Every row gives one point. Any point is a mix of the corners, with weights that add up to 1. It lies inside the corners' shape when no weight is negative. Say inside or outside, and name the corners with a negative weight.

Corners:
(1): [ 4.5  2.1 -0.2]
(2): [-9.5  4.2  4.0]
(3): [-4.0 -4.5 -1.1]
(4): [-0.2 -1.9  2.4]
Points:
[ 0.0  0.5 -0.1] => outside (4)
[2.6 1.8 0.3] => inside
[2.2 2.0 0.4] => inside
[ 2.7 -3.0  0.0] => outside (2)
[-3.9 -0.4  0.9] => inside
[ 2.6 -1.5 -0.4] => outside (2)
[ 1.5 -2.3  1.3] => outside (2)

Corners:
(1): [ 1.1  1.8 -3.4  1.1  1.4  0.4 -6.3 -1.1]
(2): [ 3.1  4.1  0.5  0.3  1.0  2.0 -0.6 -2.8]
(3): [ 1.7 -0.3  3.5  3.4  4.5 -0.9  3.4  3.9]
(4): [ 1.0  0.8 -0.3  3.4 -3.6 -2.6  3.0  8.4]
(5): [ 2.0  1.7 -4.0  3.5 -2.2 -7.2 -2.7  2.2]
(6): [ 0.4  1.5 -0.5 -5.3 -0.5  1.3  3.3  1.6]
(7): [-9.7  3.0 -2.3 -4.3 -2.8  1.9 -3.8 -4.0]
(8): [ 0.2 -1.8  0.2 -1.7 -0.9  1.3 -0.6 -2.7]
(9): [ -3.4  -2.0 -10.7  -2.4  -4.7  -2.8   3.6  -1.9]
Points:
[ 0.5  2.1  2.2  0.7  1.2 -0.1 -0.5  1.7] => outside (9)
[-2.4  1.1 -2.1 -2.3 -1.3  0.2 -0.1 -2.8] => outside (1, 4)
[-1.5  0.3 -2.0 -0.5 -1.9 -1.8  1.8  1.1] => outside (1)
[ 0.9  0.1  1.6  1.9  2.7 -0.8  2.3  2.7] => inside
[-1.5 -0.5 -0.7 -1.6 -0.9  0.8  1.1  1.9] => outside (2, 5)
